Each wall is flat, endless, passes through zero and stands at right angles to its row. A trip goes straight from one point to another. Which walls does it cross, in order?

Walls:
(1): [-0.33  0.44  0.47]
(2): [-0.15  2.12 -0.15]
(3): [ 2.23  1.00 -0.05]
(4): [-0.20 -0.05 -1.83]
(5): [-0.82 -0.02  0.55]
Trips:
[ 0.68  0.59 -3.24] to [ 0.50 -5.34 -2.09] => 2, 3
[-2.55 -0.97  4.15] to [-1.75 -0.30 -0.17] => 4
[ 0.22  2.72 -1.32] to [-0.60  0.44  0.15] => 5, 3, 4
[-0.20  0.89  1.47] to [-0.58 -0.85 -1.44] => 3, 4, 2, 1, 5
[ 0.99  2.05 -1.81] to [-0.47  0.00  3.24] => 1, 4, 5, 3, 2
[ 1.27 -0.97 -0.84] to [ 0.40 -2.85 -0.77] => 3
[0.65 1.28 2.94] to [-1.58  1.77 -0.74] => 3, 4

Walls:
(1): [-0.27 -0.42 -0.69  0.61 -1.90  0.99]
(2): [ 3.63 -0.49 -0.31 -0.44  1.26  0.33]
(3): [-0.47  0.35 -0.62  1.17 -0.09 -2.26]
(4): [-1.65 -0.83  1.94 -0.65  0.45 -0.93]
(5): [ 3.82  1.64 -2.92 -0.17 -0.93  1.38]
(6): [ 1.97 -1.33 -1.73  2.25 -0.08 -0.12]
(7): [ 1.74 -0.93  3.52  1.33  0.62  0.40]
(8): [ 1.82  0.20  0.44 -0.65  0.38  0.91]
Trips:
[-0.30  0.38 -0.05 -2.43  1.68  1.37] to [ 0.05  2.49  0.35  0.39 -5.00  0.32] => 4, 2, 1, 8, 3
[ 0.33  0.46 -1.01 -2.04  0.22 -0.42] to [ 1.21  0.53  0.02 -1.29  2.19  3.08] => 7
[-0.81  0.77 -0.08  0.14  1.25 -1.59] to [ 1.53  1.29 -1.29  0.75  2.50 -0.26] => 2, 6, 4, 5, 8
[-1.58  0.21  1.26  1.21  1.30 -0.14] to [-1.45  1.93  1.23 -1.41  0.58 -2.42] => 7

Walls:
(1): [ 0.18 -0.09 -0.30 -1.60  5.52  0.75 -1.09  1.02  2.71]
(2): [-3.34 -0.55  2.05 -1.50 -2.16 -0.44  2.80 -0.56 -0.45]
(3): [-0.98 -2.66 -2.91 -1.85  0.85  0.68 -0.02  1.08  0.83]
(4): [-1.14 -0.39 -3.02 -0.42  0.28  1.03 -1.64 -1.94  1.03]
(5): [-1.61 -2.32 -0.58 -0.33  0.62 -1.79  0.23 -0.62 -1.07]
Trips:
[ 2.92 -2.52  2.51  1.05  0.90  1.22  0.35 -0.17  1.34] to [-1.71  0.50 -1.79 -0.89 -1.52 -0.69 -0.82  0.72  2.62] => 3, 4, 2
[ 1.03 -0.57 -1.15  1.19 -1.18  0.43 -0.08  1.46 -0.05] to [ 0.32 -2.89  0.64 -0.77  1.21 -3.85  2.34  1.49 -0.73] => 5, 2, 1
[-0.93  3.61  0.11 -2.15 -0.11 -1.20  1.98 -0.61 -1.13] to [-1.46 -1.33  0.34 -1.10 -0.41  1.26  1.83  1.18  0.07] => 5, 3
[ 0.13 -0.89  1.13 -1.28 -1.39  0.40 -0.65  1.74 -1.53] to [-1.51 -0.13 -0.72 -0.21 -0.63 -1.48 -2.58 -3.28  0.18] => 4, 3
[ 1.47 -0.49  0.08 -0.21 -0.90 -0.84 -0.09 -0.22  0.33] to [ 0.27  0.17  0.00 -2.93  1.36 -0.07  0.20  0.39 -0.59] => 3, 5, 1, 2

Walls:
(1): [ 0.71  1.93 -0.60  0.74 -1.57 -2.30  0.59  0.60 -3.07 -2.18 -2.70  1.44]
(2): [ 1.40 -0.03 -2.05  0.30  1.24 -1.69 -0.44  2.10 -1.07  1.94 -1.48 -1.97]
(3): [ 0.12  0.68  3.24 -0.24  1.99 -1.95  1.04  0.10 -0.52  1.77 -0.58 -0.46]
(4): [ 1.17  0.41 -0.98  1.52  0.82 -0.69 -0.15 -0.87  2.27  1.57  1.51  0.10]
(5): [-0.25  0.15  1.11  1.02  0.37  0.62  1.07  1.21  0.03  0.88  0.97 -0.60]
(6): [ 0.39 -0.02 -0.63  0.89 -5.03  0.69 -2.83 -0.24  1.03  1.27 -0.87 -0.56]
(7): [-0.24 -1.97  1.17  1.45  2.74  2.08 -0.30  2.36 -2.47  0.66  0.71 -1.04]
(8): [ 1.72 -0.09 -1.22 -0.65  0.82  0.95 -1.97 -0.99  3.86 -0.61 -0.50 -0.28]
(9): [ 1.89 -0.33 -1.80  0.19 -0.83  0.76  0.46 -2.31  2.52  1.54 -0.02  0.54]
(10): [ 1.03  0.41  0.95 -1.68  0.09  0.46 -0.57  1.27  0.06  0.73  2.40  1.24]
Trips:
[-0.58 -0.36  0.62  2.03 -1.89  2.45  3.58 -2.59  0.85  3.01 -0.14  0.55] to [ 0.26 -2.04 -2.09  3.69  0.90  0.39 -0.38 -1.31  0.93 -1.06 -1.79 -0.12] => 3, 8, 7, 5, 2, 1
[ 2.42  0.11  0.71  0.23  1.15 -1.76  2.07 -1.52  1.69 -2.03  0.40 -0.32] to [ 1.61 -0.69 -3.14  1.02 -3.14 -0.18 -0.04 -1.97  0.64 -2.95  0.67 -0.39] => 3, 6

Walls:
(1): [-0.31 -2.50  0.82  0.53  0.91  0.35 -3.34  0.74  0.51  0.63  2.37  2.11
  3.43  1.17 -0.39  0.24 -1.00 -0.91]
(2): [-0.16 -0.56  0.91 -1.20  0.87  2.17 -0.11  0.55  0.30 -0.61 -0.13  0.23
  2.05 -0.99  0.94  1.69  3.84  1.46]
(3): [ 0.09  1.93 -0.82  1.76  0.71  0.06  1.58 -0.14 -0.96 -0.49  0.59 -1.97
  1.89 -4.21 -0.36  0.70 -0.63  3.54]
(4): [-0.34 -0.76  3.70 -0.70  1.35  3.47 -0.51 -1.51  0.35 -0.19  0.60  2.67
  3.25  0.61 -2.68 -2.29 -0.82  2.65]
(5): [ 0.45 -0.20 -0.39  1.04 -0.68 -0.44 -2.64  1.89 -0.58 -0.24 -0.72  0.21
  0.60 -1.03  2.81  0.70 -2.03 -1.72]
(6): [ 0.51 -0.31 -1.31  0.81  0.67  0.21  0.80 -0.58 -1.94 -0.53 -1.33  0.13
 -1.50  1.83 -1.28  1.08 -0.04  2.09]
(7): [-0.98 -0.42  0.64  2.28  0.52 -0.69 -0.67 -3.18  0.41  3.23  0.64 -0.65
  1.18 -0.48  0.22 -0.12 -0.56  1.79]
(8): [ 0.59  0.56  2.12  0.66 -2.04  0.08 -1.93 -0.55  1.13 -1.23  0.02 -0.28
  1.20  1.47 -1.48 -0.62  1.03 -2.13]
(9): [ 1.34  0.90 -1.85  1.66 -0.01 -0.85 -3.32 -1.08  0.79  1.91 -0.29  0.82
  0.34  1.30  3.18 -0.95 -1.30 -1.46]
Trips:
[-0.79  0.31  0.02  2.28  0.57 -0.73  0.39  0.82 -2.15  0.62 -0.78 -0.76
 -0.95  1.11 -0.49 -0.93  1.51 -2.92] to [-0.17 -0.14 -1.48  0.06 -0.80  2.56 -1.65 -1.32  0.66 -0.37  0.05 -0.28
  0.65 -0.88  0.89 -1.31  1.38 -0.08] => 6, 2, 7, 1, 4, 3
[-0.82 -2.54 -1.89 -0.61  1.14 -1.77 -0.41 -4.23 -0.32 -0.75  0.87 -4.22
 -0.19  0.82 -1.96  0.68 -0.17  1.34] to [-0.42  3.03 -0.47 -0.14  2.08 -0.49 -2.21 -2.29 -1.82 -1.49 -0.92  0.26
  1.84 -0.34 -0.49  1.98 -1.70 -0.54] => 9, 1, 4, 8, 5
[ 0.84 -1.72  1.09  2.12  2.20 -0.12  2.02  1.17  1.40  0.69  0.74  1.52
 -0.04 -0.52 -2.70  0.82  1.65  0.98] to [-2.07  2.30  0.54  0.79  0.47  1.58 -2.53 -1.17 -0.82  1.69 -1.19 -0.12
 -0.20 -0.63  2.98 -0.77 -1.56 -0.05] => 9, 6, 5, 2
[-0.50  0.05  1.82  1.97 -1.09 -1.59 -1.33  1.97 -0.10  1.25 -2.37 -2.49
 -0.81 -0.39  3.03  0.10 -2.97  1.24] to [-2.53 -1.39 -1.58  0.50 -1.94  0.72  1.64 -0.55  2.46  1.58  0.56  3.32
  1.32  0.04  1.05  0.97 -1.11 -1.51] => 1, 3, 4
[ 1.40 -1.71  0.02  2.95 -1.61 -2.34  0.05  1.28  0.91 -0.04  0.01 -0.02
  0.15 -0.03 -1.33 -2.39  0.32 -0.42] to [ 0.10  0.67 -2.43 -0.43  1.88 -0.31  2.31 -2.07 -1.09 -0.03 -1.82 -0.02
  0.89  3.81 -0.29  0.94 -2.48 -1.54] => 6, 5, 1, 8, 7

Walls:
(1): [-0.60 -1.06  0.47 -2.63 -1.76 -1.51 -0.87 -0.13 -0.09 -1.03  2.22 -0.68
 -1.33  0.33  0.44 -1.69 -1.07  0.75 -0.59  2.08]
(2): [-0.93  1.04  0.62 -0.84  0.48 -0.41  0.71 -2.08  3.06 -0.66  0.07  2.04
  0.25  1.41  1.80  1.36  1.12 -0.68 -1.24 -0.45]
(3): [-0.25  0.49  0.77  1.89 -3.45 -2.20  1.73 -1.76  0.60 -0.52  0.26 -1.40
  2.31 -1.13  1.10 -0.03  1.75  0.27 -0.86  0.17]
(4): [ 2.05  0.77  0.27  2.05  1.07  0.90  1.34  1.32  0.00  0.07 -1.68  0.01
  0.10 -2.00  3.09  1.84 -0.09  0.13  4.74  2.23]
(5): [ 2.13  1.65 -1.47 -0.14 -0.62  0.54  0.96  1.70  1.72 -1.73  0.22  0.22
  0.30 -0.21 -0.68  0.90 -1.93 -0.08  1.63  0.97]
(6): [-2.71 -0.39  1.28  0.39 -1.24  0.67  1.42  0.52 -1.13 -3.03 -1.13  0.21
 -1.52 -1.72 -1.11  1.96  1.58 -0.23 -2.64 -0.61]
(7): [ 1.20  0.73 -2.13  0.99  0.50 -0.72 -0.35  0.78  1.80 -1.53  1.41 -3.56
 -1.44  0.89 -1.19 -0.72  0.18  2.17 -0.33  1.83]
Trips:
[ 1.72 -0.19 -2.18  0.20  0.06  0.99  0.67  3.65 -0.07  0.57 -2.18 -0.34
 -1.37  0.71  0.48  2.64 -1.03  0.41  1.62  2.86] to [-1.32 -1.00 -1.81 -1.87 -3.38  0.29  0.96  2.10 -3.03  0.87  1.57 -3.21
  1.21  1.62  2.71 -1.75 -1.99 -0.64 -0.05  0.37] => 1, 3, 4, 5
[-0.06 -2.68  0.60  1.18  1.22 -0.93  0.43  0.68  0.35 -2.30  0.09 -0.08
 -1.01 -0.46  2.87  1.98 -1.58 -2.12 -1.04 -1.40] to [ 2.22 -1.34 -0.11 -2.70 -3.01 -1.56 -0.53  0.67  2.75  0.90  1.22 -0.24
  2.44 -0.73  0.03  2.48 -1.05 -1.84  0.37 -0.05] => 5, 3, 1, 6, 4
[-2.14  0.49 -1.52 -1.65  0.87  0.58 -0.95 -2.92 -1.94 -0.75  2.33 -2.57
 -0.42  0.37 -2.47 -0.56 -1.37 -2.22  0.03 -1.27] to [ 1.64  0.80  0.50 -0.81  1.39  2.48  1.37 -0.03 -0.50 -1.51 -3.46 -1.19
 -2.06 -1.80 -2.25 -0.11  0.52  0.68  3.13 -1.29] => 1, 5, 4
[ 0.63  0.90 -2.03  2.10  2.30  2.20  0.81  2.33 -0.35 -0.45  0.74  0.09
 -3.36 -0.40  2.00  0.56 -0.70 -0.96 -0.66  0.65] to [-1.82  1.94 -1.08  0.15  0.05  4.07  1.05 -0.02 -0.10 -1.35  0.94 -0.69
 -2.16 -1.99  0.97  0.32 -0.29 -0.95 -0.03 -0.05] => 2
[-1.17  3.21 -0.72 -3.01 -1.48 -1.53 -0.84 -1.94 -1.20  0.85  0.98  1.34
  0.54  0.86  0.08 -0.80 -0.77 -0.49 -0.10 -2.81] to [-1.99 -3.92  0.59 -1.06  0.49 -2.02 -0.16 -0.42  1.07 -0.88  1.47 -1.57
 -1.07  1.91  2.02 -0.48  1.60 -1.26 -0.58 -0.34] => 6, 7
[ 0.80  2.17  0.78 -0.55 -0.21 -0.72 -0.08 -1.86  0.42 -0.27  0.76  0.79
  0.25  0.30  0.12 -0.67 -0.56  1.05  1.17  0.07] to [ 0.35 -1.21  1.38 -0.68  1.17  0.14  1.40 -0.12 -1.11  0.23  0.62 -2.12
  1.74  3.83  0.91 -2.44 -0.97  0.80  1.17  1.54] => 2, 5, 3
